Each point is reached from the start by the listed moves, each made once or not at all, plus a little noise. Say if it took an odd or an even number of moves. Then give how often each move was made.

Moves:
(1): [20  0 20  9]
(2): [ 18  27  14 -20]
Start: [ 10  23  16 -22]
Points:
[ 30  22  35 -13] => odd (1, 0)
[ 44  50  49 -32] => even (1, 1)

Moves:
(1): [ -5   4  -2 -12  -8  11  -1   1]
(2): [-18 -18  -1  10 -14  13 -22   9]
(3): [ 18  -3  -2 -49  36 -50  -1  39]
(4): [ 14   5 -15  13 -23  10 -16  -3]
(5): [-19  14  18   5   4  16 -11 -15]
(6): [  6  -5   4   1  11  20  -1 -13]
Start: [-11   0  -6   9  10   1   0  10]
Points:
[-15  19  -1  17  -7  60 -28 -21] => even (1, 0, 0, 1, 1, 1)
[-13   8  -6  -6   3  11  -3  10] => odd (1, 0, 0, 0, 0, 0)
[-34  15  13   4   6  27  -9   0] => even (1, 0, 0, 0, 1, 0)

Moves:
(1): [ -7 -12   6 -13  -2   5 -20 -17 -23 -13 -15  17   4   4]
(2): [ 3 17 -3  4 13 -8 -2  5 10 14 -7 -5  2  4]
(3): [  0  16  -4  -4 -12   1  27  15  -3  23  23   5 -13  -1]
(4): [-11  -6  -4   8 -19   3  -4  -4  11   1   2 -11   1   1]
(5): [ -8 -15  20 -30  -9  -7  -2  17  15  -7  -8  20   7 -19]
(6): [  5  -6   5  29   5  11  15 -21  20  12  -5   0  -8 -18]
(7): [ 23   7  -9 -27  -6  16  -6   0 -36  12 -17  -9  18  15]
(8): [ -4   8   3  -5 -11  23   0  12   3  16  -2  -8  12  10]
(9): [ 17  19  -4 -16  -2 -23 -13  -9  37 -17  -1  -5   3  11]
(10): [ -7  -6   3 -12  -5   9 -14  -6   8 -10  -9   2   2 -13]
(11): [ -4   5  -2  11   2  -2  -7 -15   8   4  13   7  11   1]
Start: [ -1  -2  11 -11 -20  -8  -9  -7  -5   6   2   3  -3 -14]
Points:
[-22 -28  32 -20 -58   6   4 -19  17  21  -2  34 -13 -45] => odd (1, 0, 1, 1, 1, 1, 0, 0, 0, 0, 0)
[  7  23  28 -32 -27 -35 -12 -32  60  23  -1  43   3 -31] => odd (1, 1, 1, 0, 1, 1, 0, 0, 1, 0, 1)
[-17   4   7 -12 -32  -5 -29 -11  23  11 -12 -11   2 -21] => odd (0, 1, 0, 1, 0, 0, 0, 0, 0, 1, 0)
[ 10  48   1 -27 -26 -34 -20 -15  56  17  20   6   1  -9] => odd (0, 1, 1, 0, 0, 0, 0, 0, 1, 1, 1)
[ -5 -13  43 -58 -45   9 -43 -29  56 -12 -35  30  16 -40] => even (1, 0, 0, 0, 1, 1, 0, 1, 1, 1, 0)

Moves:
(1): [ -3 -19  13   7   2   8  -6  -6 -20  -9  -5  11  -8 -11  -4   0  -3 -11
   4]
(2): [ -5   8   3   5   0   0   1   4   2   6   4   4  -8   9  -9 -11  -3 -10
 -14]
(3): [ -2   3   7 -14  -2  -7 -11  -3   6   1  -9   7   8   3  -1   6   8   0
  16]
(4): [ -3   1   4   7 -12   3   0  -8  -7   3  -6  -1  -8   6   5  13   1  -8
   5]
(5): [  1  13   2   3  -1  -1   5  -2  -9 -16   3   0   1  -2  -2  -2   6  -3
   3]
(6): [  2  -2   7   6  -5  12   8  -8  -4   4   8 -16   9  18   3  -1   6   4
  -9]
(7): [  6  -8  -6   4   7   8  -4 -10  -9  -9  -5  17   6   3   9  -4  -6  -6
 -12]
(8): [ 8 -6  9  0 -6  9  2  6  4  4 -1  5 -1 -1  3 -7 -2  2 11]
(9): [-12  -3   7  -5   6 -16   1   0   7  -6   2   4   1   5   2   1   4  17
 -17]
(10): [-11  -9   8   0   2   4  17  -1   9  -6 -17   3   1 -10   1  -5   0   0
 -10]
(11): [15 -2 -1 16  3  6  0 -2  2 26 -5  1  4  0 -4  0 -4 13  1]
(12): [  8  -2  -1 -14   2   0   5  -1   1   9 -15   0 -22   5  -2  -3  -9  17
  -3]
(13): [  7  -8   1  14   2  -7  -3   5 -11  -8   3   4  -3   5   8  -6   4 -10
   6]
(14): [  7   2   4   0   9   4  -3   2  -7  19   1 -10   0   2  11  13   5  -5
 -14]
(15): [ 18 -10  -3  -8 -16  -4   8  -2   2   7  -3   1   5   7  -9  12   0   0
  -9]
(16): [-10  -4  -8 -10 -20  -6  -7  -2 -12  -2 -13  -7  13 -15  -6  -3 -10   4
  -7]
(17): [  0   4   5  -3  -1 -13   1  -2   9   2   5  -8   3  -9   7  -5  -3  -5
  -7]
(18): [  8  -2  -3  -6   1   4 -10   3  10 -10  -3 -10   4   5  -5  19  -4 -12
  -2]
Start: [ -7   1  -2   0 -18  -9   4   1  -1   5   0  11 -18   4   0  10  -3  -6
   1]
Points:
[-34 -13  31  -1 -47 -30   4   4  -3  -4 -34  30 -12   6   2  -4   0 -12
 -10] => even (0, 1, 1, 1, 0, 0, 0, 1, 1, 1, 0, 0, 1, 0, 0, 1, 0, 0)
[ 33 -37  -3  -4 -56  -8   0 -10 -11  -7  -5  -2  20  16  10  15 -15 -30
 -28] => even (0, 0, 0, 0, 0, 1, 1, 1, 0, 0, 0, 0, 1, 0, 1, 1, 1, 1)
[  8 -22  33  30  -2  11  12 -14 -33 -18  -3   5 -14  14  20   8   0 -60
 -56] => even (1, 1, 0, 0, 1, 1, 1, 0, 0, 1, 0, 0, 1, 1, 0, 0, 1, 1)
[ 19 -14  28 -15 -40  -3  29 -19   6  -5 -20  20  15  14  12   2   7 -16
 -15] => even (0, 0, 1, 0, 1, 1, 1, 1, 0, 1, 0, 0, 0, 0, 1, 0, 1, 0)
[-10   3  12 -21 -33 -38  -5  -8 -34   5 -32   6 -25  15  18  29   7   5
 -10] => even (0, 0, 1, 1, 1, 0, 0, 0, 1, 0, 0, 1, 1, 1, 0, 1, 0, 0)
[ 10  14  21 -17 -38   0  -2  -2   5   1 -25  14 -41  29 -12  24  -4 -22
  16] => odd (0, 1, 1, 1, 1, 0, 0, 1, 0, 0, 0, 1, 0, 0, 0, 0, 0, 1)
[ 38 -23  12 -16 -35  -6  -2 -12  14  33 -38  39 -29  42 -14  35 -14   7
 -23] => even (0, 1, 1, 1, 0, 0, 1, 1, 1, 0, 1, 1, 0, 0, 1, 0, 0, 1)

Moves:
(1): [  3   0  -5   1  -1  -2   6   7  -3   1   1   0   9   9   7 -10   8   1
  -8  -3   3   5   9   5]
(2): [ -1   7  -2  12  -2  -1   7  -3  -1   0  -1  10  -3   6   8  -8  -2  -6
   0   3  -1  -3   5 -16]
(3): [ 6  0 -1  4  3  7  2  2 -1  9 -3 -9  1 -3 -2 -1 -4 10  5 -3  3  2 -2 10]
(4): [ 6  5 -3 -2 -6 -4  2 -5  2 -2  4  9  7  2  1 -2 -2  8 11 -4  0  2 -9 -2]
(5): [ -5  -4  -7   7 -10 -11  -3   4   4   0  -4   8   4   7  -9   5   2   4
  -3   0   8   4  10  11]
(6): [  3  12 -12   3  -3 -12   0   3  -2   7   3  -5  -6  -2   1 -14   3   2
   7   2  -3  -2  -5  -1]
(7): [-2 -1 -3 -4  7  2  1  0 -2 -3  0  0 -3  3 -5  9 -4 -6  1 -1  2  3 -1  0]
(8): [ -5  -5   6  -2  -2   7   2 -10   0  -8  -4  -7   3  -2   4   2  10   2
   7   2   5  -2  -5   5]
(9): [ -4 -10  -5   4  -1   4   6   5   6  -4  -1   3   0  -3   6  10   8  -1
   8 -15  -4  -6  -3  10]
(10): [-4  0 -6  9  0 -3  1  4  0  4 17  0 -2 11 -8  7 -5  5 -5 -8  3 -4 -1 -1]
(11): [ -2   0   0   3 -10  -4   2  -8  -5   2  -5   3  -9  11  -6   4   3   6
   7   4   0  -1   3   8]
(12): [-2  9 -4  2  1  4 -5 -3 -8 12  6  2 -6  5  5 -6  6  0  0  0  3  0 -2 -1]
(13): [  0  -7   4   9  -2   8  -3   7  -3   3  15   3  -4   6  -2  -1 -13   0
   9 -12   5   0   7 -14]
(14): [10  2  2  1  2  6 -6  6 -2 -1  4 -2  0  1  0 -5 -1 13  4  4  2  2  5 -1]
(15): [-3  4 -4 -4  2  6  6  0 -3  1 -2 -1  7  1  2 -2 -3 -5 -2  3 -4 -3  2 -1]
(16): [ -2   3   1   4   3  -1  -1 -15   0   0   9  -3  -4   1   1   4  -3  -5
   4   1  -5  -3  -5  -5]
(17): [ 3  7  0 -3 -9  8  2 -2 -5  1  1  4  3  0 -8  8  4  2 -3  4  6  2  5  4]
(18): [ -3   1   6  -7   4   4  12  -1  -7  11  10  -1  13   3   8   7  -3  -2
   1   3   2   2  11 -14]
(19): [  2 -10   1  -1   6   6   4   7  -8   0  11   1   1  -9   3  -2   5  -6
  -5  -2   5  -6  -1   4]
(20): [ 8  3 -5 -3  1 10 -1  1 12  0  5 -3  0 10  1 -8 -5 -9  6 10  2 -2 -8 -9]
(21): [ 6 -1  8 -6  6  2 -8  4 -5  7  1 -4 12  2  3 -2  2  8  0 -6  5 -4  5  0]
(22): [ 2  8  4  1 -4 -5 -1 10  1 -4 -2  4  7  6  2 -5 -2 -1 -1  0  0  2  1  7]
(23): [ -1   0  -5   5 -14  -1   3   3  -8   1  -9   6   4   0  -3   6   7  -4
   1   3  -7  -1  -1   2]
(24): [  6   3  -5  -2  -4  -3  -3   6  -6   0  -1  -4  -3  -6  10 -10  -1  -4
  -8   5   5  -4  -2   2]
Start: [  0 -14   0  -5  12   0   4  -9  10  -5  -5   4   4   0   6  -6   5   4
  -8   1   7   2   6   5]
Points:
[ 15  -2   2   4  -3  22   8 -13   0  13  43   4  34  60 -14  16 -17  38
  34  -4  44   5  23   4] => odd (0, 0, 1, 1, 1, 0, 1, 1, 0, 1, 1, 0, 1, 1, 0, 1, 1, 1, 0, 1, 1, 1, 0, 0)
[  4  -8 -21  15  13  15  29  -4  10   7  51  17  11  41  33  -7 -18 -14
   9 -20  20  -8  10 -39] => odd (1, 1, 0, 1, 0, 0, 1, 0, 1, 1, 0, 0, 1, 0, 0, 1, 0, 1, 0, 1, 0, 0, 0, 1)
[  3  -6 -24  16 -18   8  10   8 -27  23  12  14  20  22   3  10  23  12
 -13 -12  23 -18  17  56] => even (0, 0, 1, 0, 1, 0, 0, 0, 1, 1, 1, 1, 0, 0, 1, 1, 1, 0, 1, 0, 1, 1, 1, 1)
[ -8  -5   3   8 -15   3  19 -11 -25   7   2  18  29  37  19   3  -4 -10
   7   9  24  -6  35  -8] => odd (0, 1, 0, 0, 1, 0, 1, 1, 0, 0, 1, 0, 1, 0, 1, 1, 0, 1, 0, 0, 1, 1, 1, 1)
[  6   3 -12   1  -4  -2  18 -21  -8  23  19  17  20  34  26 -30  24  12
  23  13  35 -10  13 -10] => odd (0, 1, 0, 1, 1, 1, 0, 1, 0, 0, 1, 1, 0, 0, 0, 0, 0, 1, 1, 1, 1, 0, 0, 0)
[ 13  -2 -16  19  15  18  22  37 -24  36  34  13  38  26  40 -40  11  21
   7 -22  31  -5  50   5] => even (1, 1, 1, 0, 1, 1, 0, 0, 1, 0, 0, 1, 1, 1, 1, 0, 0, 1, 1, 0, 1, 1, 0, 0)
[ 14   3 -21   7  11   3  23   0  -8  22  32   2  28  26   8 -15 -15  24
  23  -9  19  15  28  -7] => odd (1, 0, 1, 1, 1, 1, 1, 0, 0, 0, 0, 0, 1, 1, 1, 1, 0, 1, 0, 0, 0, 0, 0, 0)
[ -7 -25 -14  13 -11  22  26 -23 -18   3  20  18  11  21  24  -3  30   0
  22 -22   8 -11   2  16] => odd (1, 0, 0, 1, 0, 0, 0, 1, 1, 0, 1, 1, 1, 0, 1, 1, 0, 0, 1, 0, 0, 0, 1, 0)
[ 15  21 -18  13 -22   4  16 -22 -25  25 -10  11  20  28  15 -28  37  32
  21   4  21   2   9  19] => odd (1, 1, 1, 1, 0, 1, 0, 1, 0, 0, 1, 1, 0, 0, 0, 0, 1, 0, 0, 0, 1, 0, 1, 0)
[ 10 -15   4  13   7  24  20  18  -9  18  42  17  32  36  23  -2   3  22
  -2 -28  27  -2  50 -19] => odd (1, 1, 0, 0, 0, 0, 0, 0, 1, 1, 0, 0, 1, 1, 0, 0, 1, 1, 0, 0, 1, 0, 0, 0)
[ -7  -9 -11  -2  -2  24  40  -6 -21  11 -12   5  30  29  25   7  27   3
   9  -5  10   3  21  35] => odd (1, 0, 1, 0, 0, 0, 1, 1, 1, 0, 1, 1, 0, 0, 1, 0, 0, 1, 0, 0, 0, 1, 1, 0)
[ -2 -21 -18  10 -18  -1   8  -6  -9  -2   3   6  32  18   7  14  36  11
 -17 -15  28  -9  21  40] => even (1, 0, 0, 0, 1, 0, 0, 1, 1, 1, 0, 0, 0, 0, 0, 1, 1, 0, 0, 0, 1, 0, 1, 1)

Moves:
(1): [  6   4   0  -9   4  -6   6   4 -16  -6  -1  -6   3   0   6 -10 -15  -5
  -5  -5   0  -8   0  -2  -6   8]
(2): [  5  -7  -4  -5  -5   6  -5   9  -7   7   8  -1  16   1   3 -22  -3   2
   8   2  -6  -3  18   4  -1   0]
(3): [  4   0   6   6   5   4  -4   1  11   0 -11   5  -1 -11  10  13  14  -4
   0  -4  -5   2  11  -3   4   1]
(4): [-6 -6 12 -2  0  8 -4 -1  4 -2 -2 -1  1 -8 -1  1 -4  6  6  4  1  4  9  0
  2  5]
(5): [ 10  -2   3   2   8  -1  -1   3   5   3  -7   5  -6  -9   2   1   3   7
   1  -3  -3   0   3  -4 -10  -3]
(6): [  2 -12   0  -1   6  10   0  -6  -1   5  -4  15   2 -15  -7   9   3  12
  24   6  -3 -20   2  -3  -4  -9]
(7): [ -5  12  -3  10   3  -1   1   7 -12  16  -3   4   2  -1   8   3  -6  10
   2   5   8   2  -7   2   4  16]
(8): [ -8 -20  12  18 -12  12   9   5   9  -8  -3   5   9  -4  10   7   1 -13
   5  -4  18  10  -2  -9  -4  -9]
(9): [  1  -4  14 -13  -4   8  15   2   2   6   3  -9  10  10   4   4   0  -5
 -18 -11   3  26   0   7   1   4]
(10): [  9  -4   9   4  -8   5  -2  -3   5   6   3  -6   9  -1   7 -11  -2   6
   2   1   2  -3  -2  -4   0  10]
(11): [ -9  18 -11 -19   0   9  -9  -9   4   9   0   2  -3  25  -9 -11  -7  25
  -4  -6  29  -2 -17   2   9   3]
(12): [  4   9  -2  11   3  -2   0  -7  14   0 -14  -4 -10  -5   3   7  -6  -4
  -1   6   0  -4   9  -3  -6  -5]
(13): [ -1   5   4   5  -4  -3  11  -2  -5   4   2  -7  -4  -1  -1 -13   3  -1
   1   0   2   1   7  13   5   3]
(14): [  8   5   1  -4  -8   5 -19 -17   4  -8  10  -4   2   9   2   2  -1  -1
  -6   3  15   9   2  -3   3   0]
(15): [ -3   1  -4  10  -7  10   4  13  -3  -4  11   8 -13 -14   9   3  -5 -25
  10  -2 -11 -21   6 -10   5 -14]
(16): [  4   1  -4  -5  10   1   2  -2   5  -6   0   1   1  -2   0   5   1   7
   7  -3   3  -2   4 -13   2   5]
(17): [ 5  8 -5  0 -1 -1 -5 -4  4 -3  2  4  6  1 10 -2 -4 -2 -7  2  6  1 -9  3
 -4  7]
(18): [-7 -1  0  2 -9 -6  5 -5 -5  2 -1 -1 -1 13  4 -6 -6  4  6 -9 -5  3 -9 12
 -6 -6]
(19): [-10  10   6   2  -3  -3   4 -13  -5  -4  -3   3  -5  14   2 -18   4   6
  14   3  -5  -8  -2  -8  -5 -12]
(20): [ -6 -13  -2   0  -2  -2  -1 -14  -9   1 -11  -5   1   4   7  -1  -2  -4
   3  11   1   9 -12   5   1  -4]
(21): [ -1   7   6 -10  15  -5  -3   0  -2  17   7 -12   5  -1   1  -6  -1   5
   4   2   4   2   2   9   3  13]
(22): [ 3 -3 18 -5 -4  4 12  5  1  6  8  6 -1 14 -4 -2 -8 -2  6  6 10  8  6  6
 16  0]
(23): [ -7   1   2   5  10   4   6   2  -1  -8   9  10   4   3   2   9   4   2
 -21  -9  -1  -2  -4  -6  14  -6]
(24): [  8   0  -6  -5   4  -4  -8   0  -2   9   5   1   5  -2 -14  -8  -8 -10
   2  -4  -4  -1   9   6  -3  12]
Start: [  6   7  -5   6   0  -2  -1  -1  -6  11   7 -12 -25 -13  -8  14 -10  -3
  -8 -12  -4 -12  12   1  10  -4]
Points:
[  3 -12  54  -4 -21  60   4 -32   1  48  32   5  14  13  29 -36 -30   2
  28 -27  43   5  30  18  34  -6] => even (0, 1, 1, 1, 1, 1, 0, 1, 1, 1, 1, 0, 1, 1, 1, 0, 1, 1, 1, 1, 1, 1, 1, 1)
[ -5  -2  25  30 -21  41   4 -15  26  19   2  13 -17   1  24  11 -45 -25
  -1 -20  37 -11   8   0  36 -10] => odd (0, 0, 1, 1, 0, 0, 0, 1, 0, 1, 1, 1, 0, 0, 1, 0, 1, 1, 0, 1, 0, 1, 1, 1)
[  7  19   2   7 -12  20  27 -19 -27  52 -16 -15 -36  -7  24 -12 -51  17
  14 -21  20 -30  -9  18   0   0] => even (1, 0, 0, 0, 1, 1, 1, 0, 1, 1, 1, 1, 1, 0, 1, 0, 0, 1, 0, 1, 0, 0, 0, 0)
[ 29  16  45 -27  -2  28  13 -22 -16  31  48 -20  -5 -11   5 -34 -49 -14
  32 -11  17 -23  47   6  24  29] => even (1, 0, 0, 1, 0, 1, 0, 0, 1, 1, 0, 0, 1, 1, 1, 1, 1, 0, 1, 0, 1, 1, 0, 1)

Moves:
(1): [10 -4  5 -5  5 -2 -4 -5  4 -8  7 -4  2 -3  3 -4 -4  3 10 -1  2 -8 -1  0
  0 -9 -7]
(2): [ -1  11 -10   1   3   3   1   0  -2  -5  11   1   2  -6  14   5   0  -9
   0  -7  -2   1   3   5 -11  -1  -5]
(3): [  8 -17   3 -13  -7  -9   8   6   5  -6   8 -17  -5  -1  -5  14  -3   6
   0 -10  -2  -9   8  17  -3  11  -1]
(4): [  3  -3   5   2  12  -5  -6   3 -16   1   1   4   5   9  10   6  -2  -3
   3  -4 -11  -1   9  13 -12  -6   0]
(5): [-14  -5 -17   6   6 -10   1   3  -4  -3   0  -6  -2  -6  -6  -8   6   7
  -3  -5   2  -7  -3  -2  -8   2   7]
(6): [ -9  -3  -7  10   2  -5 -10   8  -1   2  -5  -3  -4   0   7   0   0   8
   3  15 -10   7  10   5   5   7  -1]
(7): [ -6   1   6   5   4 -14   8  -1   1   7  -1   8   0  -1   5   8  -4  -3
   2   1  10   3  -4  -8  -4  -9  -2]
(8): [  7   5   9  12 -14  10   7   9  11  12 -11  -4  -2  -6 -13  -5   4  17
  -3 -16   2 -14   3   4  -2  -1   4]
(9): [  8  -8   4   7  -7   3 -24   4   6 -15  -2  -2  -2   7  -2 -11   4   3
  -9 -13   1 -14  -3 -12  -5  -1 -11]
(10): [ -5   0   4   5   8   6  -8  -4  -5 -18   7  -4  -2  -4   0   2 -11   0
  11  -7 -11  -8  11  -4   8  -1  13]
(11): [  7  10  -9  16  -5  -5 -12   4  -8  -7  14 -20 -11  -9  11   6   5   5
   4 -10  -5   3  -5  -1  -3  -1  -6]
(12): [  3   6  16  -1  -2 -11  12  -1  -1  -1  -3 -10 -15   0  11  12   2  -4
   9   0   4   5 -13   5  -6   5  -3]
(13): [ -8  -4   9   6  -8  -7 -16  10   8  -3   9  10   7 -12  -1  10   4  -9
 -11   5   6  18   2   3   9 -13  -5]
(14): [  4   2   3   2  -6  -3  10  11  12  -1  -1  -6   2  -8   1   0 -15   2
 -15  18  -2 -13   8  10   1 -14  11]
(15): [  6 -10  -2   3  -6  -4  -1  -2  -5  -7  -2  18  -5   3 -10  -4  -1   5
  14   1   7  -8   2   8   3  -1 -15]
(16): [  3   7  -5   9  -6   0  -6   2  -1   3  -2   0   7   2   2  -3  -3  -7
   0   9  -3 -12   4   4   2  -3 -14]
(17): [  2 -11   7   9  -1  10   2 -11  -4   2   0   3   1   0   6   2  10   1
   1   4   3   4   4   7  -3 -12  12]
(18): [  5   5   8   0   0   1   1  -9   2  -2  -8   4  -2  -5   5  -6  -1  -3
  -5   6  11  -1 -13  -1   3   3   8]
(19): [ -7  14   0  -5  12  12   6  10  -3 -13   8   0   1  -6   5  10  15  18
   2  19  10 -13  17  -6   5   1 -15]
(20): [ -1  -6   7 -12   4   6  -6  -9  15  -6   4   2  -3   6  16  -9   6  16
 -10  -5 -10  14   1  -4  11  -3  -9]
(21): [ 11  -9  -2  -2   3   4   1   4  -6  -1  -1  -8   6   1  -1  -1   2 -11
 -16   9   2   5  -1   3   4   3  -4]
(22): [ -6  -1 -13   8   1  -5 -12  -8   1  -4 -12  -9   0  10 -23  18  -1   5
  -8  -4  13  23  -7  -3  -3 -18 -10]
(23): [  2   1  -6  -8   1  -9   1  -1  10   5   6  -5   0  -1  -3   1   6  -2
   0  -8  -5  -1   7 -13   5 -11 -11]
(24): [ -4   4 -17   1 -10  -2  -1   2   6   1  -5  11   8  -9   0   4   0   1
   5  -3  -9   9  -6   4  14  -1   5]
Start: [ -2   0   3  10   2  -2  -1   2  -3   3  -2  -5  -5  -8 -13  -3   1  -5
  -6 -14 -14   3  15  12   7   0   3]
Points:
[-10  -3 -22  28  18 -17 -40  42 -17 -36  44 -42  -2 -31  39  26  31  16
 -35   4 -37   8  60  47   7  -4 -47] => odd (0, 1, 1, 1, 1, 1, 0, 0, 0, 0, 1, 0, 1, 0, 0, 1, 0, 0, 1, 1, 1, 0, 0, 0)
[  8 -29  16  54  -2 -44 -25  19  -3 -31  -2  14  -4 -40  28  10   2 -19
 -16  10   0   4   9  50  -3 -48  -7] => odd (1, 1, 0, 1, 1, 1, 1, 0, 1, 0, 0, 1, 1, 1, 1, 0, 1, 1, 0, 0, 1, 0, 0, 1)
[ 38   6   2  44 -19 -12 -10   6   6 -21  17 -59 -22 -48  24  27   7   1
  11 -34 -37 -15  26  47  20 -12  -6] => even (1, 1, 1, 0, 0, 1, 0, 1, 0, 1, 1, 1, 0, 0, 0, 1, 1, 1, 0, 0, 1, 0, 1, 1)
